Each row of a before or after table is a point. One or more steps were done to the points. Then noise was added and the rows were shuffled. The steps act on how far a point lies along the listed directions, d1 being the first. Name the steps. A step turns or swaps two directions, mirrors them in a line or flattens them onto one, adds a multiple of one to another, or multiplies one. Angles are multiples of 10 degrees, from the lower direction toward the higher: turns from -170 to 170, lines from 10 to 170 but not 90. Use the fewest steps. Two steps may share a direction if one is a turn and the other turns, adds or multiplies; they go together, in the order done. Otherwise the lowest direction goes first.
In the rows, zero is written as 128.

Directions:
(1): [183 124  94]
(2): [109  71 103]
(3): [100 159  79]
Before, 12 rows:
[[186  70 112]
 [149 145 132]
 [163  98 155]
 [ 94 141 100]
 [180  85 103]
 [180  87  82]
 [157  71  94]
 [118 121 205]
 [116 112  95]
 [177 121 202]
 [114 170  30]
 [172 128  98]]
After, 12 rows:
[[141 133 109]
 [122  42 132]
 [171 131 140]
 [147 153 140]
 [175 135 166]
 [143  79 152]
 [118 114 110]
 [110  69 142]
 [170 105 159]
 [121 222  91]
 [174 113 152]
 [120 168 129]]
Steps: multiply d1 by 0.4; mirror d2 and d3 in the line at 110 degrees

Directions:
(1): [ 86  68  98 167 102 132]
(2): [101 118 153  67  72 121]
(3): [ 93 187  93 135 105 171]
(4): [ 80 144 101 109 164  69]
(5): [106 100 127  89 179 182]
Before, 9 rows:
[[104  93  93 152 190 166]
 [ 91  42 123 143 115  98]
 [103  98 112 143 138  78]
 [197 149  99 218 172  85]
 [118 117 122 105 145 152]
 [ 88  98 114 141  58 101]
 [120 170  99 122 203 165]
 [178 140 137 144 204 155]
 [115  83 101 131 169 108]]
After:
[[ 93 156 118 117  55 166]
 [121 109 106 143  79 165]
 [130  57 173  52  61 105]
 [102 103  95 202  85 125]
 [133 175 148  70 105 184]
 [156 124 113 200 113  80]
 [117 150 105 128 130 150]
 [ 84 114 144  53 115 164]
 [142  92 129 165  88 143]]
Steps: turn d1 and d3 by 60 degrees; turn d3 and d5 by -70 degrees; turn d2 and d4 by 170 degrees

Directions:
(1): [122  80 118 127 120  35 114 157 149]
(2): [154 124 211  67 111 113 130 100 127]
(3): [ 91  88 128  98  83 176 144 167 181]
(4): [139 149 131 150  44 130  69 142  98]
(5): [ 63 121 107  78 124 120 134 123  55]
Before, 12 rows:
[[139 105 102 200 114 135 107 184 161]
 [207 153 136 194  98 144  87 139 127]
 [178 167 149 129 151 132 109  86 119]
 [185 177 179 124 104 184 111 103 159]
 [175 143 133 158  63 167 102 169 164]
 [ 90  80 135  55 182 129 188 135 175]
 [ 94 159  94 128 175 179 176 114 137]
 [131 170 137 175  58 170  93 152 106]
 [ 85 142  61 145 174 172 178 108  68]
 [ 94 126  95 112 220 190 174 121 130]
 [110  82 132  97 156 148 175 146 143]
 [164 117  95 175 116 175 126 117 170]]
After, 12 rows:
[[ 77 117  97  72 223 141 183 111 117]
 [142 162 115 196 122 185  98 145  90]
 [191 165 170 129 149  64  97  93 125]
 [ 99 130  62 149 174  64 145 132 136]
 [184 176 146 147  98 131  95 119  72]
 [144 165 155 155  60  92  77 144  80]
 [110 107 111 111 182 143 168 131  91]
 [174 123 143 131 136 100 108 125 185]
 [101  97  65 140 221  79 145 146 131]
 [ 92  71  50 162 125  67 145 164 133]
 [181 148  94 184 137 127 106  85 102]
 [209 159 157 178  93 133  86 131 125]]
Steps: turn d3 and d5 by 50 degrees; turn d1 and d3 by 140 degrees; turn d2 and d4 by -20 degrees

Directions:
(1): [100 108 193 126 179 120 142  69 102 131 182]
(2): [164 136 108 198 137 120 164  96  59 136  89]
(3): [126 134 126 194 129  41 101 142 167 137 160]
Before (14 x 11):
[[175 146  26 157  38 184 132 198 111 126  21]
 [155 149  86 122  91 176 148 140  99 127  73]
 [123 127 124  55 125 163 143 168 139 112 127]
 [ 95 114 143  47 118 167 119 116 170 115 173]
 [160 120 131 109  90 169 152 124 133 137 111]
 [128 154 161 177 142  95 141  92 101 139 145]
 [ 90 115 191 115 214  78 144  61 128 149 181]
 [169 118 135 204 155 133 179  61  37 141  82]
 [135 150 150 147 138 147 152 116 122 116 106]
 [136 148  90  82 104 179 126 155 102 130  74]
 [145 131  88 100  79 198 134 181 124 100  89]
 [138 137 102 148 117 131 132 140 129 162 122]
 [108 108 199  74 157 192 145  96  80 133 158]
 [145 158 117 214 138  69 113 130 129 130 126]]
After, 14 rows:
[[160 153  45  94  99 160 143 177 140 132  23]
 [ 97 110 135  55  99 136  76 187 236 116 151]
 [100 132 169 148 135  75 109 117 166 132 189]
 [145 122 153 154 108  98 130 126 160 143 161]
 [163 153  87 188  77  88  98 198 144 141  97]
 [108 117 162 194 155  73 119 111 129 116 194]
 [100 140 151 159 155  56 106 115 132 149 169]
 [108 128 163  57 143 202 120 122 137 109 128]
 [167 142  78 203 110  98 148 104  98 127 108]
 [118 148 142 135 122 124 124 146 163 113 123]
 [146 141 122 175 150  65 149 148 113 134 136]
 [ 52  88 225 147 179  76 106  77 148 138 253]
 [103 126 138 114 140 141 127 115 135 161 147]
 [120 159 125  76  90 168 126 153 149 121 109]]
Steps: turn d1 and d3 by -170 degrees; multiply d2 by -1

Directions:
(1): [119 129 140  65 151  71  85 163  88 148 137 193 112  83]
(2): [132  64 119  73 101 178  60 104 149 141 154 139 123 178]
(3): [ 48 131  87  77  81 119 186 117 166 143  99 150 137 124]
Before (12 x 14):
[[178  83 133 200 126 206  99  72 154  96 144  37 165 212]
 [206 142 144 233 163 170 101 133 104 103 145  58 124 141]
 [192 108 161 226 108 188 100  87 168  95 125  48 149 194]
 [ 88 152 103  83 147  90 156 181 111 124 113 170 116  99]
 [ 53 147 129 117  98 100 194 129 159 122  73 135 128 106]
 [ 92 153 139 101 125  75 159 151 117 122 107 177 131  72]
 [173  94 120 190 122 235  97  52 158 111 166  69 122 216]
 [133 133 148 116 147  57 121 161  90 130 121 178 117  73]
 [137  99 135  75 109 144 106 125 137 135 141 178 121 131]
 [144  96 117  99 116 117 106 140 121 120 140 134 104 112]
 [107 185 133  94 161  67 124 169 100 148 142 177 136 109]
 [101 113  93 102  97 129 150 130 150 131 121 134 137 128]]
After (12 x 14):
[[160  86 118 105 142 180  68 149 124 115 154 128 113 175]
 [172 124 132 161 143 129 115 144 114 115 142 109 132 122]
 [132 107 121  87 121 169  67 117 148 145 172 138 140 203]
 [174 106 192 141 162 116  51 148  96 115 137 135 106 123]
 [141 103 108 134 101 145 142 123 144 107 130  97 114 130]
 [ 73 227 108 182 151  70 249 121 115 121  93 137 129  69]
 [160  77 154 105 122 164  57 117 127 119 154 147 123 148]
 [162 124 139 164 109 175 158 107 152 109 131 114 136 150]
 [131  55 122  94  89 159  82 106 152 134 144 142 126 164]
 [ 38 164  78  76 102  79 183 154 131 154  91 169 127  72]
 [ 66 199 135 142 113  29 205 154 134 126  66 154 144  59]
 [ 63 202 116 154 144  37 232 144 113 114  76 125 165  66]]
Steps: turn d1 and d2 by 120 degrees; multiply d3 by -1
